Each wall is flat, endless, passes through zero and stands at right angles to its row. A trip goes straight from one point to another. Which walls does it cross, in order?

Walls:
(1): [-11   6]
(2): [-71  67]
(3): [-47 -64]
Trips:
[-29 -38] to [ 52 -49] -> 1
[-10  -2] to [-36 -29] -> none
[66 36] to [ 69 -27] -> none
[-33  -6] to [ 9 -2] -> 2, 1, 3
[-28  50] to [35 57] -> 1
[-20 -16] to [  8 -30] -> 2, 1
[  7 -31] to [ 41 -27] -> 3
[ 2 64] to [ 16 -47] -> 1, 2, 3
[42  6] to [ 23 -22] -> 3

Walls:
(1): [  0 -75  26  15  18  22]
(2): [ 25 -54  -1   0 -34  66]
(3): [40  0 15 -4 62 22]
(4): [-36 -58 -41 -45  68 -33]
Trips:
[-35 -33 -16  10  23 -47] to [ 19 -72  21  56  63  -4] -> 3, 2
[ 27  25  67  20 -24  32] to [  9  33  -3 -26 -20  -2] -> 1, 3, 2
[-17  15 -57 -51 -44  19] to [ 14 -32  -8  57 -53 -14] -> 4, 1
[  6 -42  47  22   7  36] to [55 -4 18 31  5 -9] -> none

Walls:
(1): [ 14  -3  10  37   5 -80 -43  58 -29 -65 -10]
(2): [-14  52 -34 -16  64 -11   8  59 -23 -18 -41]
(3): [-47 -58  11 -51 -31 -11 -26  14   8  23  45]
Trips:
[-30 -46 -22  -9  28  -6 -32  -9 -70  18 -16] to [ 24 -63  11 -57 -28  46 -11  26  39   1 -23] -> 1, 2
[ -4  52 -19 -21 -25  44  -4  23 -19  70   2] to [ -52  -31   -5  -44   10   30  -22 -102   50   -7    8] -> 2
[  66  -33   17   58  -19   13   27  -53   27   -1 -101] to [-40 -40  71  31  41 -24 -54 -19  35  32  11] -> 1, 3
[ 32  14  84  -9  10 -54  21   0  46   5  27] to [ 36  22  32   0 -28 -27  44   6 -57  33 -23] -> 3, 2
[ 57 -29  -4  -5  23 -28 -44  16  32  36  -9] to [-32 -39  21  -2  52  58 -36  13 -15 -15 -24] -> 2, 1
[  7  -9 -43   0  18 -35  18  43 -46 -10   4] to [-60  15  43   2 -20  36  12 -42  -8  65  27] -> 3, 1, 2

Walls:
(1): [  9 -57  62  52 -30 -41  54 -54   9  47  21 -44  -1  -8  70  36 -13  27]
(2): [ 48  39  23  42 -16 -66 -36  -8  24 -93 -17 -14 -47   2  23  12 -31  76]
(3): [  2 -48 -34 -11   6 -27 -49 -43  30 -47   6  31  51   2 -80  12 -12 -38]
(4): [-58  -4  43 -14  -3   8 -40  -4  24  10 -26 -43 -40  66  -8 -21 -49 -14]
Trips:
[-11   3  44  29  24   0 -60  30 -43   4  -4  40  12  40   4   4  16  15] to [ 48 -44  45  41   7 -10 -30 -23 -63  30  41  12 -42 -22 -16 -46 -28 -78] -> 3, 2, 1
[-11 -11  10   2 -51 -16 -22  44  50  22  33 -16 -20 -11   1 -12 -64 -50] to [-46 -86  44  12  20 -84  33  41 -34  48 -43 -16  55 -12 -38  30  10  47] -> 4
[ 32   6  40 -20  59  87 -21 -32  12 -41 -21 -32  25  20   6  91 -31 -69] to [ 25 -10 -39 -23  27  10  20  16 -38  16 -22  54  12  -3 -23  16 -19 -59] -> 4
[ 10  33 -16 -46 -17 -10  16  55  43 -85  17  14   9   6  45  56  -4  30] to [ 39   9 -54 -30  21  15 -10  -7 -40  -2 -47 -28  51 -45 -76 -38  11 -23] -> 3, 2

Walls:
(1): [  1  -4  -6  30 -32  42 -39  26   3 -27 -21  -5  15  25  41 -20  -3  -5
   0  -1  20   6  -1 -11  -2  11  -2 -15 -10  42 -25  66]
(2): [-21 -33 -67   8 -13   5 -30 -16   0  -2 -18  46 -11  21  -9  26  24 -25
  35 -38  17  11 -17 -17 -78 -17 -20 -11  10  -6 -26  -8]
(3): [ -2  63  -5   8  -3  24   3 -26  19 -31  27 -15 -23   7  17  -6 -32 -34
  93  46  57 -28 -29 -22 -18  78 -14 -15  18  -1 -31 -14]
(4): [  3 -13   1  34  18   9 -19   1 -16 -35  28 -33 -29 -22  32 -15 -44  15
 -46 -19  16 -55  14  -5 -51   8 -34  33  57 -29 -27   4]
(5): [ 38 -21  21  -4  65 -34   4 -44  10 -41 -11  41   1 -14   5  21 -57  19
  33  67  27  -5  63 -19   7  30  11 -14  69 -18 -14   3]
Trips:
[ -3 -37   4   8  15   4  34   6 -67  86 -16  67  13 -17 -31  -4  21  -1
   1  46  10  -8 -36 -56  29  22 -19  23  -4   6 -71   0] to [ 11  28   8 -34  60 -58  12 -26  79 -15   4   0  14 -20 -19  18 -14 -11
 -58  12 -25  -5   3  25 -18  50   4 -25  45 -33   1 -38] -> 3, 2, 4
[ -3  49  24 -38  50  19 -51   4  21 -27  20  -4  15  28  24   6 -12   1
 -53 -16  22 -37  10  14 -63  17  10  42  27  -7  11   2] to [ 36   2  46  44 -40  20  35 -16 -12  23  81 -21 -10  18  -2  -2  15   1
 -20 -25  21  44  69 -19  15  18   2  22 -36  -4 -36 -29] -> 5, 1, 3
[-33 -28  27   3  -6 -21 -20 -23 106  30  -8   8  37 -13   5 -14 -10 -13
   6  48 -30  -6  11  17 -48  32  -8  22 -19 -53  41  56] to [ 45 -18  61   5 -24  -1 -25 -30  19  -1 -17 -24   4   8 -20  15  31  44
 121  -4 -34   6  43  20  16 -18  44  53  19  52  27  37] -> 1, 3
[-13  -8  24 -47 -41   4 -34 -27 -16 -13 -24  -9  12  16 -20  40 -24  38
 -28   0  41  14 -30 -63  -8  41  50  28   3 -41 -18  24] to [ 15 -20   2 -42  12 -55 -36 -33 -19 -10 -25  41  50  52 -56 -30 -75 -24
 -23  47 -27 -25  10 -27 -19  36 -47 -15 -40  10  75   0] -> 4, 1, 2, 3

Walls:
(1): [   1    5  -41   36   -9  -38  -33   36    0  -41   47   -1   15  -19
 -110  -12    4   27   14    0  -10   26  -25   60  -36  -52  -10   -7
   27   53    3  -22  -42   16   -1   29  -57  -31   33  -21  -18    9
   27  -18  -30   24   54  -73]
(2): [-15 -20 -21 -10  19  14 -58 -35  11  26 -66 -26  30 -21  25 -17 -16 -17
 -76  40   3  42 -55 -32  34  35 -39 -32  11  19  56 -42 -28 -11  10 -18
   5 -11  19  18  26   6  64   6  65 -54 -11  -4]
(3): [-22 -36   0  -6  62  36  45  24  43   2  45   9 -38 -28 -20  49  29  44
  15  71 -14  31 -49 -29   7  -3 -11  16   0  42  55  -2 -50  58 -13  -4
  18  41 -16 -27   1 -12  -9 -12 121  19  43 -20]
(4): [ 39 -26  11  23 -16  75 -13   5 -40 -18  45  10 -53 -36  23  -8  19  -8
 -32  33  -1   6 -18 -15  17  42  22 -12  19  46 -46 -17  43 -17 -39 -26
  54  25  -3 -28 -87 -58  20 -24  25 -34 -73 -12]
(5): [-16 -25 -43 -53  -8 -35  22 -46  21   4  39 -11 -53 -23 -80  -4   8  25
 -42  -7  60 -11 -26  55 -20 -27  18 -41  31  10   8 -44  10  18  40 -45
 -20  40 -16 -22  34 -79  13  52   6  20 -13  29]
(6): [-14  36 -29   3 -37   8 -50  12  32 -22  20 -24  59  22  38 -64  22   9
 -62 -65  69   8  -2  43   0  20  -6  22 -80  26  11 -32  30 -20  18  11
  15  16  62  15  23   4 -56   8  11 -25 -12  49]
(7): [-19  13  12 -26  17 -12   0  -7  -5  53  52 -14  41 -16 -39   3  41 -42
  23  23 -12 -34  26 -14   4 -23 -37  -8  -8 -24  33   2  11  -8 -45 -46
  20  38 -28  43 -19 -14   8 -28  -8  27  16   9]
Trips:
[-66 -39  26 -46 -30 -34  -1 -26 -37 -41   3  66 -26  42  -1   2 -24  -8
  46 -16   2 -38   7  -8   6  -4   4 -50 -53 -43 -12  36  16  11 -15  34
 -18 -22   6  -8  29  35  23  16 -15  53  -8  -9] to [ 21  15 -18 -32  17  -6 -41 -19  53  56  14  15 -37 -21 -39 -33 -40  13
 -78 -21 -35 -23  68  17 -16 -24  -8  18 -51 -42  17  20  -6  54  12 -20
  21 -20  57   3   0  39  24  -6  15 -27 -52 -62] -> 5, 1, 6, 7, 2
[ 48  -4  -2 -46 -12 -27  33 -15 -12 -32 -31 -15  11 -25  -7  32 -26   2
 -16 -19  66  40   6   8  -7 -21   8 -25  64  23   0  33  -6 -25 -27   7
  -3 -14  55 -50  40  -4   8  37   2  43 -12 -40] to [ 15  28 -49 -23 -15   4  11  -4  34 -77  23 -43 -24 -29  19 -11 -10  33
 -19  29  -1 -35 -47 -10   4 -49  29  -8  -8   0 -66  -8  39  -1  -6  -3
  -5  -3 -22 -47 -30 -22 -24 -64 -15 -43 -11  19] -> 2, 4, 6
[-13 -16  22  36  17  15 -13 -40  73  26 -55 -51  47  21 -10 -10  64 -75
 -15 -22 -29  46   9 -11 -11 -42   6 -14  28 -42  28  -6 -24  13  29  28
 -27  18  15  40  10 -53  14  31  43  31  12 -71] to [ 66 -42   4  20   7  29  49  21  52  16   1 -19  44  13  11  -6 -14 -10
  25  10 -21  27  39  29   3  -3   8  39  41 -44 -38 -64 -10   5   8 -58
  10 -84  33 -30 -54   4 -18  11 -18  -7 -14  61] -> 5, 3, 1, 7, 2, 4
[-37  50 -53 -26 -13  20   1 -30  -1 -40  32   7  33 -48  -9 -43  15  -6
  32 -28  27   8  12  28 -16 -25  14  -2 -23 -20  12   8 -13  19  15  52
  66 -52 -17  15  23  -6  -2 -42 -37  22  -4  13] to [-28  13  81  -7  13  -8   5 -33 -49   5   1  38  23 -41 -79  -8  17  -7
   4  -4 -79  28  37 -17 -57   7 -16 -37 -31  14 -47 -86  -2   4  80  17
 -31  34 -27   2  19   7  14   0 -33 -28  41   0] -> 6
[ 14  49  -2 -43 -34  42  -4   5 -32 -31  28 -19  63  10 -32  49 -35   7
  24  -6  25  -4  43 -60 -32  16   5   7  10  18  65  -8  50  -7  19 -54
 -40  16  30  -2 -51  -9 -33 -60   1  -4  11 -52] to [  5 -29  57  52  23  12  -5 -13  43  32  -7 -17  -5  48  43  17  -7 -82
   1 -19  -4  27 -12  19  10 -46 -35   5 -39  -6  36  27  13 -22  -3  29
   4  -5 -43 -29   9  -7   0 -18  36 -39 -19 -21] -> 3, 1, 2, 4
[ 12  42 -27 -13  -7  -1 -27 -56 -16  29  50 -32  29  58  15  31  30  18
 -91  36  17  12  14   8   9  52 -36  -3 -17  59  10 -56  21  33  14 -37
 -14   9 -58  11  -1 -16  -4  -1  40  19   5 -28] to [ 24 -27   8  37   5 -12 -35   9  -3 -13  32 -34  32  -8  56  18   2 -34
 -56 -33  20  18  21  23 -36  -7 -24 -22 -92   4  -6   2  35   1  16 -14
 -43 -45 -12  33  -6  -8  24   3   0 -16  32   6] -> 3, 5, 4, 1, 7
[-13  36 -29 -31  29  -1  18  30   5  -9  -8  22 -17 -37  -1  53  51  53
  29  82 -26  16 -22  36 -48 -33  -4  28 -22   1  29 -57 -71  45 -40   5
 -92 -49  25   0  21  30 -17  43 -37 -59  -4  -9] to [-15  14 -26  83 -37  10   7  30 -56  19  27  -4 -14  17  -5   4  -1   3
 -20  47 -28 -15  -8  22  -1 -26  64  -1  37  -8  40  -1 -33 -79  -5 -37
  -8  28   1 -33  16 -22 -65  -7  53 -24 -30   1] -> 2, 4
[-30 -39  42  48  59 -31  33 -10  10 -28  48  11 -21 -27  32 -64  48  21
  36  45 -56  21   0  -9  62  15 -34 -39  16 -28  36  51  -9 -16  12 -30
 -57   9 -32  -8 -73 -43 -46  -4 -12 -25 -37  30] to [-18 -22  26  12  46   3  21   8   0   6  -9 -32 -49 -27  19  -6  -6 -13
   8  40 -22 -27  54  14 -16 -33  33 -28 -13  -5 -24 -51  10  -9  22  19
  86   4  -9 -26 -34  10  55  64 -40  -6 -47   1] -> 5, 3, 7
